Each row is a point. A path goes straight from each point to the next, and from the last back to the first. The post is the endless flat space through its rows: a point in 2 columns, a line in 3, a plane in 4, and so on, so that a path can go around it. How many times does the path go around the post? Going back the other way cancels.
(in the rows, 128 means zero)

Post (1 x 2):
[[138 123]]
Path (19 x 2):
[[ 87 123]
 [140  77]
 [172  96]
 [133  86]
 [124 113]
 [154  80]
 [175 125]
 [149 135]
 [105 161]
 [ 91 108]
 [ 99  83]
 [108 142]
 [127 145]
 [103 133]
 [133 110]
 [145 108]
 [164 128]
 [162 152]
 [115 139]]
Times around: 2

Post (2 x 3):
[[108 132 103]
 [119  90 162]]
Path (19 x 3):
[[ 81  98 116]
 [109  80  96]
 [143 107 114]
 [125 131 113]
 [108 151 109]
 [ 76 134 122]
 [105  94 142]
 [116  91  83]
 [ 92  81 105]
 [124 102 128]
 [152 115 160]
 [118 129 137]
 [ 98 146 102]
 [ 81  86 138]
 [ 95  84  99]
 [134  99 135]
 [146 132 136]
 [130 143 162]
 [104 101 163]]
Times around: 3

Post (5 x 6):
[[121 127 153 160 140 116]
 [135 152  84  75 167 146]
 [116 128  83  92 105 157]
 [115 108 132 177 131 148]
 [144 134 122 171 146 111]]
Path (12 x 6):
[[130 133 115 120 164 184]
 [148 120  99 158 150 196]
 [132 161  77  93 132 161]
 [110 150 108 124 156 141]
 [138 154 108 120 131 162]
 [174 150  87  92 147 163]
 [139 118 103 121 145 140]
 [109 121 149 119 124 107]
 [165 134  87 126 115  97]
 [100  96 109 117 168 149]
 [113 150  93 156 175 126]
 [141 155  80 128 136 131]]
Times around: 1

Post (8 x 9):
[[151 142  99 146 150 123 117 182 176]
 [133 120 155 136 111 133  81 161 149]
 [129 137 107 165 170 165 174 122 114]
 [125 124  91 125  57 158 122 135 105]
 [124 128 124  92 152 121 125 119 189]
 [118 101 121  58  79 167 108 140  63]
 [136 138 138 126 154  78  83 140 145]
 [142 143 155 155 166 131 203 145 110]]
Path (28 x 9):
[[125 153  70 147  92 154 141 160 115]
 [108 128 126 136 100  90 151 132 122]
 [142 113  93 110 138 157 156 168 176]
 [162  93 128 147  99 131 130 153 149]
 [136 111 138  82 135 157 143 114 113]
 [141 140  81 104  76 149 109 164 141]
 [118 166  88 163 110 163 127 115 134]
 [147 162 103 114 116 123 141 137 129]
 [148 125  98  95  94 127 110 134 171]
 [161 152 104 118 130 127 124 129  87]
 [136 164 130 181 154 122  92 151  85]
 [100 148  83 138 147 149 149 102 168]
 [ 91 143 143 195 114 119 146 144 134]
 [121 159 132 111 105 123 145 153 144]
 [115 155 130 120 124 169  97 143 141]
 [ 98 155 101 149 123 154  77 164 157]
 [113 131 119 173 164  92 131 167 134]
 [132  91 110 107 121  90 120 137 144]
 [134 105 139 128 116 136 119 109 153]
 [180 126 120 101 154 131 119 152 146]
 [136 179 115 100 143 138 158 123 131]
 [122 157 118 151 153 139 144  82 121]
 [164 141  92 123 116 161 142 176 133]
 [159 103 142 118 171 125 130 124 100]
 [137  90 101 120 102 124 171  83 145]
 [144 112 161 126  81 144 109 134  91]
 [153 158 113 102 115 149 153 124 161]
 [139 137  92  81  82 156 120 171 141]]
Times around: 2

Post (10 x 11):
[[135  79 141 170 104 165 130 139 146 142 111]
 [ 88  87  98 170 124 161 192 136 167 124 140]
 [131 115 106 114 152 171 168 125 116 163 174]
 [165 160  72  98 135  96 138 132 118 144  97]
 [129 135 142 122 143 121 114 126 135 103 123]
 [127 140 133 118  89 117 142 114 134 127 153]
 [147 128 143 142 118  85 156 127 134 109  93]
 [123 156 143  94 119 109 158  80 131 132 123]
 [134 155 164 128 144 119 106 133 123 163 118]
 [117 165 146 175 137  79 104  94 109  97  89]]
Path (34 x 11):
[[ 89 145 136 173 150 136 140 150 126 124 141]
 [130 136 154 136 123 175 144 123 136 182 113]
 [167 106  81 209  70 120 149 102 133 142  84]
 [106 122 135 160 104 115 174 130 161 199 139]
 [144  86 109 158 136  82 165 133 143 146  59]
 [101 161 123 153 117 125 114 101  92 157 105]
 [109 109 147 132  93 158 104 159 149 113 162]
 [139 139  96  90 139 180 124 137 100 135 154]
 [140 131 172 135  93 146 110  91 139 112  93]
 [186 144 121 103 120  96 163  42 126  94  98]
 [162 138 133 113 125 105 113 123 125 174 142]
 [133 166 145  87 159  96  96 115  95 139 143]
 [101  98 130 148 134 140 166 154 151 100 122]
 [106 149 101 104 178 153 102 125 128 118 117]
 [110 120 145 160 114 131 167 136  97 167 128]
 [102 147 117 120  93 144 102 145 148 120 151]
 [118 127 127 131 128 119 194 123 162 114  93]
 [147 138 142 145  93  82 186  93 143 115 101]
 [157  90 132 156 122 102 109 115 141  97  96]
 [151  95 141 161  84 108 148 157 138 154 122]
 [113 149 138 131 133 113 146 111 107 151 105]
 [ 81 153 134 125 132 133 112 136 124 151  97]
 [ 88 121 157 123 116 156 162 103  95 107 171]
 [125 145 141 139 151 159 117 180 124 148 126]
 [124 161  94 110 121 134 162 113 154 129 122]
 [119 136 132 141 139 107 181  47 150 121 105]
 [148 128 170  91 154 126  98  83 138 151 106]
 [102 155  96 134 118 110 167  58 108 148 120]
 [132 127 154 100 115  82 164 138 151  94 120]
 [ 85 138 134 142 156 119 123 138 138 144 111]
 [162 117 143 161  92 108 139 165  93 141  79]
 [140 160  84 131  99  82 128 109  86 106 106]
 [110 158 143  96 150  70 150  84 109 133 130]
 [108 159  94  99 152 112 121 113  99 132 114]]
Times around: 4

Post (13 x 14):
[[148 161 133 131 116 144 125 118  96 123 143 128 182 100]
 [125  98 105  73  66 138 153 131 157  60 111 130 170 131]
 [ 95 127 172 124 134 110 154 164 129 120 146 172 123 140]
 [132 162  64 144  71 138 134  93 136  99 170 140 124  91]
 [102 146 124 158 134 150 158  92 141 157 144 141 180 116]
 [127 105 122  92 100 129 130  82 115 154 128 132 159 154]
 [104 148 129 147 102  89 118 123 122 124 124 121 183 110]
 [114 130 151  99 142 106 207 134  86 155  87 127 114 138]
 [121 130  96 150 159 152 134 148 101 156 108 128 113 126]
 [127 122 104 153 113 132 144 105 119 147 108 168 137 145]
 [ 75 126 126 120 207 172 140 118 138 102  92 180 105 106]
 [141 150 119 142  84 154  93 155 160  98  81  88 128 108]
 [151 128 113  87 102 141  97 138 159 154 123 150 162 100]]
Path (20 x 14):
[[115 153 143 142 149 126 124 134 142 115 127 153 202 148]
 [115 115 145  79 139 116 152 105 161 137 158 125 121 108]
 [104  95 153 140 132 128 112  71 106 142 114 132 153 138]
 [116 115  94 155  95 116 167 110 138 153 111 205 165 107]
 [106  90 115 106 153 139 136 132  90 108 126 119 107 136]
 [111 113  87 161 148 185  97 106 145 119 187 161 172 120]
 [122 140  93 133 134 112  98 161 107 107 133 126 107 139]
 [ 77 151  88 154 123 125 132 117 145 121 127 145  78 136]
 [ 83 178 125 125 106  80 157 110 123 199 136 152 106 118]
 [102 149 142  88 102 109 140  96 136 151 135 122 147 146]
 [126 122 127  72 145 160 132 174 138  92 145 107 137 121]
 [107 101 135 116  97 150 139  96 157 124 194 131 211 132]
 [119 106 136  94 109 112 180 121  68 125 160 145 162 102]
 [133 115  83 138  82 148 106 110 125 118 111 148 177 129]
 [123 160 103 107 152 184 151 128 114 113 120 143 169 139]
 [143 127 105  84 147 140 137  89 137 157 134 165 129 143]
 [118  88  75 140 131 100 131 122 121 119 110 155 129 130]
 [ 99 126 139 140 128 156 189 113 143 124 129 168 112 123]
 [ 89 120 135 138 136 144 137 129 114 131  80 118 178 113]
 [111 152 110 112 109 135 159 149 133 144  74 155 136 123]]
Times around: 2
